Each row of a before or after table is a point. The points were changed in one or more steps. Then noise was added and the rows were shuffled. The steps act on columns, c1 being the first. Write out the steps. A step turns or swaps two columns, mirrors them in a line or flattens them onto one, adds a multiple of one to another, or multiplies or shifts one. Angles are multiples of 10 degrees, from the lower column toward the higher: turns from -170 to 170, lines from 10 to 170 but not 90. Use the fewest steps. Two steps may share a column if one is a turn and the other turns, adds or multiplies; they go together, in the order done. Otherwise the lowest column goes first.
(in the rows, 128 means zero)

Before, 8 rows:
[[118 166]
 [149 105]
 [150 122]
 [125  99]
 [129  88]
 [119 155]
 [152 148]
 [133 190]]
After, 8 rows:
[[151 190]
 [152 144]
 [131 123]
 [125 143]
 [120 195]
 [120 202]
 [148 165]
 [129 224]]
Steps: shift c2 by 40

Before, 11 rows:
[[143 153 138]
 [122  61 113]
 [125 109 126]
 [206  82 155]
 [144 140 130]
 [116 116 146]
 [121  86 146]
 [156 159 153]
 [141 158 147]
 [115 143 129]
 [116 135 112]]
After:
[[129 156 149]
 [140 147 118]
 [143  91 137]
 [121  61 117]
 [119 151 144]
 [130 109 126]
 [ 85  80 199]
 [128 161 165]
 [152 119 132]
 [116 140 139]
 [128 135 105]]
Steps: mirror c1 and c3 in the line at 70 degrees

Before, 12 rows:
[[102 145 179 121 118 128]
 [107 140 143  76 121  88]
 [133 145 138 155 182  96]
 [108 146 120 116 144  89]
 [100 168 129 150 121 168]
 [119 103 149 141 140  93]
 [ 95 168 122 116 120  89]
 [119 164 136 149 126  92]
 [191 143 143  88 153 155]
 [100 109 157 142 132 146]
 [132 112 126 149 176 116]
 [141 162 126 127 189 120]]
After, 12 rows:
[[124 117  93 167 118 137]
 [119 156  89 161  98 121]
 [142 109  95 107 119 148]
 [135 107 145 113 102 157]
 [118 142 128 142  99 180]
 [183 108  97 157 134 137]
 [189 142 118 159 141 124]
 [174 103 120 119 133 128]
 [127 120 168 176 102 129]
 [152 173 156 129 189 145]
 [148 145  88 140 107 122]
 [123 183  88 124 107 143]]
Steps: swap c1 and c5; turn c2 and c4 by 70 degrees; swap c3 and c6

Before, 9 rows:
[[140 147 152  52 108 140 133 108]
 [135 164 150 123 118 112 121 109]
 [121 138 161 168 104 122 147 126]
 [126 151 136 171 131 140 136 114]
 [127 150 132 176 105 133 128 157]
 [118 116 145 124 139 113 118 108]
 [159 153 130 145 121 110 152 115]
 [124 134 163 145 199 113 123 128]
 [149 129 161 140 118 130 118 112]]
After, 9 rows:
[[126 153 131 175 105 132 153 157]
 [127 159 135 171 134 140 149 114]
 [136 187 150 122 116 111 120 110]
 [121 172 162 170 113 122 206 126]
 [159 155 131 147 130 108 204 116]
 [119 132 145 124 135 111  88 108]
 [139 171 152  52 110 141 161 108]
 [150 162 161 140 115 132 110 111]
 [124 170 165 145 193 113  41 128]]
Steps: add 1 times c3 to c2; turn c5 and c7 by -20 degrees; multiply c7 by 3

Before, 14 rows:
[[ 95 134 101 130 127 134 150 124 118]
 [134 105 132 123 146 124 135 123 109]
 [104 136 117 117 126 127 128 128 127]
 [157 124 104 143 120 131 140 137 137]
 [115 168 111 112 131 139 137 139  98]
 [128 127 139 123 137 116 139 128 105]
 [181 111 130 132 147 113 122 135 139]
 [127 120 141  99 137 136 157 135 116]
 [130 120 138 147 131 135 146 144 119]
 [129 116 125 107 119 123 141 147 104]
 [105 147 102 141 140 126 152 160 127]
 [171 130 121 131 136 138  94 137 143]
 [138 104 119 111 142 141 140 137 108]
 [122  93 114 127 130 131 134 134 119]]
After:
[[ 94 144 152 144 120 130 140 121 141]
 [172 133 133 101 119 112 108 124 115]
 [156 120 152 147 125 116 120 128 116]
 [115 123 120 136 122 134 140 136 107]
 [176  78 118 124 109 126 122 145 101]
 [124 103 113 149 129 109 121 126 119]
 [117  26 142 129 123 119 128 129 123]
 [110 184 150 158 110 105 128 145 143]
 [ 97 252 143 126 115 110 146 121 112]
 [120  61 114 131 118 133 134 130 111]
 [108 150 135 127 127 128 138 131 141]
 [118 105 114 137 124 118 168 125 119]
 [112  89 134 130 136 114 152 141 109]
 [124  58 130 128 111 113 150 122 108]]
Steps: turn c1 and c9 by -40 degrees; multiply c2 by 3; turn c3 and c5 by 160 degrees; turn c4 and c7 by -60 degrees; mirror c6 and c8 in the line at 120 degrees

Before:
[[132 133  73 114 115 168 100 129 136 143 110]
 [115  91 105 134 147 216 130 133 117 127 136]
 [151  88 112  88 123 145 109 114 146 131 107]
 [150 139  90 233  76 117 123 127 102 139 136]
 [152 133 103 138 131 117  99  57 124  84 149]
 [137 114 101 176 106 119  74  98 142  60 147]
 [139 107  82  88 143 114 131 135 118 110 127]
 [110 136 110 105 101 125 125 123 103 132 149]
 [116 128 115 100 147 110 118 102 193 135 133]
 [127 107 101 100 150 122  76 126 105 124 150]
 [131 136 102 110 122 118 111 127 110 136  62]]
After, 11 rows:
[[141 127  73 104 115 160 132 151 116 135 156]
 [175 151  88 178  78  70 129 140 145 143 126]
 [125 112  77 117 139 140 118 124 145 110 127]
 [103  96 105  84 146 175 124 124 149 132 121]
 [143 105 100 152 111 101 169 174 120  71  86]
 [124 144 113 121 105 137 130 133 151 140 113]
 [116 117 102 114 152 138 137 179 159 137 107]
 [137 142 103 125 122 130 132 141 142 108 191]
 [108 106 120 127 152 133 157 131  64 138 126]
 [155  81 110 102 123 157 146 145 125 122 153]
 [147 135 103 138 134 116 204 145 129  92  97]]
Steps: add -0.5 times c5 to c1; mirror c2 and c9 in the line at 170 degrees; flatten c4 and c6 onto the line at 130 degrees; mirror c7 and c8 in the line at 130 degrees; mirror c10 and c11 in the line at 10 degrees

Before (10 x 12):
[[166 102  90 108 130 143 113 100 115 123 148 122]
 [148 162 105 113 111  97 135 163 124 140 139 119]
 [123  96  98 151 141  93 148 154  86 107  91 118]
 [102 144  95 100 118 144 109 127 120 131 160  70]
 [120 101 109 141 146  92 129 151 139 129 157  72]
 [153 162 128 147 114 137 148 122 120 128  94  79]
 [109 155 103  91 133 125 147  98 137 116  91 115]
 [126 143 151 102 138  92  87 143 111 151 144 134]
 [162 162 146 113 136 138 140 146 129 135 100 132]
 [131 150 140 153 144 141 150 114  99 143 133  92]]
After:
[[123 181 101  91 137 127 146 110 154 105  93 146]
 [ 82 158  69 100 140 144 108 131 143 132 158 173]
 [113 196  86 114 125 100 135 156 137 163 142 108]
 [ 94 172 109 157 123 140 149 133  96 102 133 139]
 [105  72  50 110 143 145 116 114 141 104 148  94]
 [118  63  28 152 105  95 147 111 110 152  92 132]
 [ 82  77 115 140 101  93 128 136 149 135 158 157]
 [122 198 157 112 112 136 141 138 116 139  99  93]
 [132 160 141 101 112  93  87 152  98 127 144 131]
 [ 73 199 116 146 146 138 148 129 121 130  96 122]]
Steps: turn c1 and c12 by -110 degrees; multiply c2 by 2; turn c3 and c9 by -40 degrees; multiply c3 by 2; turn c5 and c8 by 150 degrees; turn c8 and c10 by -110 degrees

Before, 12 rows:
[[125 138  71 136 145 106 122 136 137 157  96 132 154 140]
 [121  89 141 141 147 121 108 114 141 130 129 151 107 114]
 [143 152 102 152 120 144 142 155  70 108 143 113 113 105]
 [118 127  94 153 126 112  85 128 118 125 129 191 156 126]
 [154 136 135  99  97 177 115 128 163 168 116 116 110 113]
 [185 170 108 108 156 111  97 157 124 135 155  91 108 154]
 [115 160 102 154 116 116 114 162 140 178 111  91 168 127]
 [134 141  62 103 161 128  99  81 146 101 155 101 132  95]
 [145  95  83 117 104 106 103  85 166 103 139 150 129  98]
 [200 158 141  70 123 146 113 134  98 151 143 112 149 107]
 [100 131  91  97 111 104 113 118 163 128 126 136 131 119]
 [154 101 121 111 101 114  88 146 112 173 151 161  80 116]]
After (12 x 14):
[[153 130 139 100 113 121 161 129 108 186 119 117  76  99]
 [142 137  92 151 136 151  73 157 150 133 143 112 110 104]
 [138 134  40 102 175 148 142  78  96 112 159 100 138 124]
 [ 97 127  80  95 118 112 158 115 107 106 130 134 137 111]
 [117 144  98 155 119  77 137 161 110 144 111  91 162 118]
 [187 146 102 104 137 114 121 151 100 116 149  96 115 166]
 [124 112 142 138 147 124 140 116 107 126 127 149 108 133]
 [116 126  86 149 123 125 110 124  87 113 130 192 166 131]
 [146 111  74 120 128 139 159  88  95  96 139 149 148  88]
 [155 120 121 111 114  86 106 149  91 140 152 163  73 100]
 [124 134  56 136 133  94 139 137 119 127  96 134 160 147]
 [202 141 141  70 139 118  97 137 116 152 147 112 140 107]]
Steps: multiply c2 by 0.4; multiply c3 by 1.3; turn c5 and c14 by 40 degrees; turn c6 and c10 by 60 degrees; add -0.5 times c10 to c13; mirror c7 and c9 in the line at 40 degrees

Before:
[[ 99 172 126 136 119  97 101 119 157 166 114 100 121 100 158 154 111 128]
 [111 110 148 104 104 105 145 122 167 141 148  95 121 123 124  90 147 133]
 [151 150 114 114 142 114 131 135 120 122 108  98 118 118 102 159 146 126]
 [152 148 149 140 167 133 171 121 140 110 116 119 180 170 134 147 143 122]
 [115 116 134 136 170 106 133 117 161 127 135 131 183 107 152 157 130 153]
 [105 140 159 133 110 149 116 112 110 167 165 144 116 162 130 161  97 138]
 [106 132 132 140 162 139 171 124 103 138 111 154 132 130 100 134 150 177]
 [144 132 105  97 117 135 127  94 120 145  99 126 133 147 156 107 117 156]
 [117 120 165 138 118 152 107 152 117 186 105 150 164 160 154  92  76 150]
 [ 93 122 121 105 146 119  96 123 112 109 100 146 132 123 115  96 130 152]
 [117 116 117 108 139  83 110 118 158 124 103 142 168 127 102 105 145 123]]
After (11 x 18):
[[153 103 149 140 137 141 183 120 140 110 115 136 176 171 134  95 146 114]
 [119 146 152 139 123 188 100 117 119 186 107 105 164 160 156 220  75 113]
 [118 148 120 109 107  16 126 129 157 123 103 115 169 127 102 180 148 129]
 [ 92 145 121 105 102 106 109 128 112 108  99 110 130 124 114 215 129  97]
 [105 105 160 133 129 181 106 117 110 167 163 112 116 161 129  49  94 130]
 [113 160 147 107 155  70 122 119 168 141 146 163 122 121 123 218 148 134]
 [145 131 118  99 144 145 109 131 119 146  99 130 132 146 154 192 116 108]
 [ 98  77 129 136 113  51 104 129 157 166 114 158 120  99 160 102 110 133]
 [151  98 115 116 122  94 141 132 122 122 109 158 119 118 102  62 145 122]
 [106 122 135 143 159 155 158 127 103 139 110 103 131 129 100 116 149  68]
 [116 130 136 136 116  74 149 123 162 127 134 125 183 107 150  33 130  86]]
Steps: turn c2 and c16 by 160 degrees; multiply c16 by 3; flatten c3 and c8 onto the line at 160 degrees; turn c5 and c18 by -150 degrees; turn c5 and c7 by -50 degrees; multiply c6 by 2.5; multiply c12 by -1
